Every row gives one point. Each copy is the shape, with its points in the same order, stretched, turned, moved and blurred by noise. Say if it was mirrored as well.

Shape (6 x 3):
+0.11	-0.27	-0.60
-0.36	+0.51	+0.35
-0.42	-0.17	+0.29
+0.34	-0.20	-0.27
-0.18	+0.29	+0.01
-0.48	-0.43	+0.17
Copy 1:
+0.30	-0.80	-0.11
-0.60	+0.38	+0.12
-0.50	+0.04	-0.46
+0.28	-0.27	-0.06
-0.29	-0.08	+0.10
-0.55	-0.18	-0.76
Copy 1 is: mirrored
Copy 2 (6 x 3):
+0.39	+0.06	-0.33
-0.58	+0.11	+0.32
-0.26	-0.32	+0.19
+0.37	+0.11	-0.03
-0.32	+0.07	+0.08
-0.12	-0.48	+0.09
Copy 2 is: only turned
Copy 3:
-0.41	-0.41	-0.29
+0.07	+0.57	+0.59
+0.05	-0.16	+0.56
+0.06	-0.23	-0.26
-0.08	+0.30	+0.14
-0.10	-0.45	+0.57
Copy 3 is: only turned
Copy 4:
-0.37	+0.02	-0.51
+0.37	+0.47	+0.51
-0.18	-0.03	+0.64
-0.05	-0.14	-0.36
+0.11	+0.24	+0.20
-0.51	-0.09	+0.54
Copy 4 is: only turned

Shape:
-0.30	-0.60	+0.02	-0.40	+0.39	+0.35
-0.09	-0.31	+0.19	+0.39	-0.20	+0.58
-0.41	+0.11	-0.62	+0.04	-0.46	-0.23
+0.25	-0.01	-0.26	+0.35	+0.02	+0.33
-0.18	+0.43	-0.29	+0.03	-0.45	-0.14
+0.22	-0.56	+0.01	-0.17	+0.38	+0.31
-0.29	+0.37	-0.43	+0.09	-0.32	-0.06
-0.14	+0.00	-0.34	-0.17	-0.60	-0.43
+0.05	-0.29	-0.13	-0.33	+0.23	+0.55
+0.18	-0.47	+0.21	+0.30	+0.76	+0.13
+0.00	+0.36	+0.00	-0.13	-0.34	-0.11
-0.26	+0.57	-0.13	+0.28	-0.20	-0.26
Copy 1, 12 rows:
+0.14	-0.29	-0.31	-0.67	+0.60	-0.56
+0.53	+0.05	-0.29	+0.09	+0.43	+0.13
-0.22	+0.77	-0.46	-0.01	-0.45	-0.20
+0.50	-0.19	-0.23	+0.09	-0.28	+0.11
-0.30	+0.56	-0.15	+0.25	-0.48	+0.14
+0.56	-0.48	-0.05	-0.55	+0.26	-0.33
-0.26	+0.48	-0.34	+0.21	-0.44	+0.02
-0.12	+0.87	-0.02	-0.14	-0.43	-0.10
+0.18	-0.35	-0.34	-0.52	+0.20	-0.08
+0.78	-0.84	+0.18	-0.08	+0.35	-0.57
-0.24	+0.35	+0.13	+0.15	-0.30	+0.20
-0.28	+0.33	+0.00	+0.58	-0.39	+0.01
Copy 1 is: mirrored
Copy 2:
-0.13	-0.36	+0.47	-0.32	-0.06	+0.51
+0.45	+0.54	+0.52	+0.32	-0.35	+0.25
-0.72	-0.01	-0.05	+0.19	-0.30	-0.22
+0.46	+0.02	-0.03	+0.31	-0.31	-0.03
-0.33	+0.23	-0.35	+0.03	-0.28	-0.34
+0.41	-0.37	+0.36	-0.22	-0.19	+0.17
-0.39	+0.16	-0.31	+0.17	-0.23	-0.13
-0.58	+0.16	+0.02	-0.21	-0.32	-0.61
+0.18	-0.25	+0.14	-0.27	-0.31	+0.40
+0.62	-0.34	+0.35	+0.13	+0.33	+0.19
-0.14	+0.32	-0.25	-0.23	-0.24	-0.32
-0.25	+0.36	-0.39	+0.25	+0.04	-0.25
Copy 2 is: only turned
Copy 3 (12 x 6):
+0.31	-0.27	-0.28	+0.38	+0.39	+0.56
-0.24	-0.08	-0.32	+0.65	-0.26	-0.08
-0.08	+0.97	-0.18	-0.25	+0.27	-0.16
-0.08	+0.16	-0.15	+0.66	+0.08	-0.47
-0.15	+0.54	-0.01	-0.33	+0.17	-0.51
+0.39	-0.28	-0.03	+0.68	+0.14	+0.17
-0.21	+0.59	-0.16	-0.18	+0.35	-0.41
+0.18	+0.81	+0.17	-0.41	-0.09	-0.17
+0.36	-0.27	-0.39	+0.40	+0.35	-0.01
-0.01	-0.40	+0.29	+1.06	+0.24	+0.16
-0.01	+0.13	+0.16	-0.30	+0.06	-0.46
-0.46	+0.38	+0.18	-0.17	+0.31	-0.53
Copy 3 is: mirrored
